Each row of a before or after table is a point. One or more steps were done to the points. Then noise was added and the rows were shuffled. The steps act on how far a point lies along the listed directions, d1 being the first. Name the steps. A step turns or swaps two directions, mirrors them in a line or flattens them onto one, adds a multiple of one to another, or multiplies one. Angles are multiples of 10 degrees, from the lower direction toward the higher: turns from -170 to 170, lines from 10 to 170 but not 90. Use the fewest steps. Two steps may share a direction if one is a turn and the other turns, adds or multiplies; they go together, in the order done. Otherwise the lowest direction goes first.
In the rows, 128 means zero.

Directions:
(1): [ 96 173 106]
(2): [ 89 121 172]
(3): [97 90 95]
Before (14 x 3):
[[ 58 105 154]
 [ 64 135 169]
 [ 94 153 141]
 [105 143  71]
 [145 139  98]
 [135 124  95]
 [144 117  94]
 [103 138  71]
 [114 137  68]
 [148 127 133]
 [111 125  80]
 [ 83 132 108]
 [136  75 126]
 [129 156  89]]
After (14 x 3):
[[ 69 163 128]
 [116 193 121]
 [ 91 130 142]
 [ 76 191 145]
 [183 186 114]
 [120 172  90]
 [128 103 130]
 [ 99 168 155]
 [ 81 191 147]
 [104 135 155]
 [109 120 162]
 [ 79 182 150]
 [175  93 178]
 [164 184  80]]
Steps: multiply d1 by 1.6; turn d2 and d3 by -160 degrees

Directions:
(1): [187  84  99 180 133 128 126 106]
(2): [139  89 141  92 150  52 120 136]
(3): [189 144 155  92 138 160  84 146]
(4): [ 88  95 114 117 169 156  75  94]
(5): [109 110 181 182 143 130 109 178]
(6): [134 152 187 144 127 112 126  59]
Before (11 x 8):
[[ 76 155 139 123 108 122 154 134]
 [132 153 145 111 128 100 125  98]
 [136 118 117 145 125 119 138 113]
 [ 68  90 209 214 162 161  91 180]
 [137 128 145 124 135 116 123  89]
 [136 126 109 122 133 127 104 103]
 [108 185 112 150  77 191 136 108]
 [172 132 116 131 119 117 114 122]
 [102 169 167 108 115 141 113 145]
 [ 76 153 131  82 122 136 155 129]
 [119 131 137 134 100 122 137 124]]
After (11 x 8):
[[227  81  87 230 128 209 129 100]
 [196  96  80 235 107 161 137  72]
 [106 143 173 136 135 124 123 100]
 [ 81 129 149 134 140 110 104 138]
 [ 87  98  37 104 122 100 179  21]
 [ 91 159 162  95 122  90 117 160]
 [209  72 130 156 128  80  98 116]
 [151 153 156 173 124 144 117  96]
 [165 129 134 123 103 133 120 115]
 [114 148 157  79 132 109 120 140]
 [236 111  89 182 113 179 123  91]]
Steps: multiply d1 by 2.5; turn d1 and d2 by 150 degrees; add 1 times d4 to d3; turn d3 and d5 by 150 degrees; multiply d6 by 1.3

Directions:
(1): [154 193 200 111 132 123  93 148 103 113 139]
(2): [174 147  61 131 114 133  79 112  85 149 157]
Before (14 x 11):
[[170 187 169 118 115 108  84 148 105 104 130]
 [117 126 118 133 117 138 130 136 127 146 116]
 [126 117 114 141 138 149 125 135 120 146 121]
 [150 118 110 132 122 126 103 126 110 150 141]
 [141 139 162 107 130 120 130 144 100 128 130]
 [ 76  71 130 142 136 139 188 132 163 112  98]
 [135 117 110 139 125 142 128 117 136 138 126]
 [ 78 128 249 109 130 121 177 161 167  79  80]
 [127  96 121 133 135 141 141 146 131 132 128]
 [113 150 185 137 135 127 131 143 140 131 106]
 [108 138 153 130 141 127 129 134 140 111 131]
 [168 172 111 118 127 119  81 121  88 126 161]
 [150 174 222 105 133 120  87 158 105 125 130]
 [ 93  63  76 147 111 134 175 118 133 134 120]]
After (14 x 11):
[[177 143  59 136 102 113  84 118  98 131 142]
 [150 173 148 137 125 128  92 136 106 144 128]
 [154 131 118 112 124 123 118 135  87 138 139]
 [177 219 213  99 112 127  67 155  78  96 136]
 [ 81 105 189 131 125 126 183 146 146 107 109]
 [128 111 153 128 137 139 142 155 131 126 126]
 [109 150 221 124 141 135 147 155 133  93 112]
 [128 154 138 127 136 127 103 131 120 116 141]
 [122 117 132 136 130 141 139 126 146 131 115]
 [186 152  93 121 113 129  57 124  73 158 157]
 [117 113 132 139 142 149 135 140 130 142 118]
 [133 102  44 136 125 126 127 102 118 138 146]
 [111 129 134 131 120 136 132 141 131 143 114]
 [123  89 109 139 126 128 133 124 137 147 126]]
Steps: turn d1 and d2 by 80 degrees
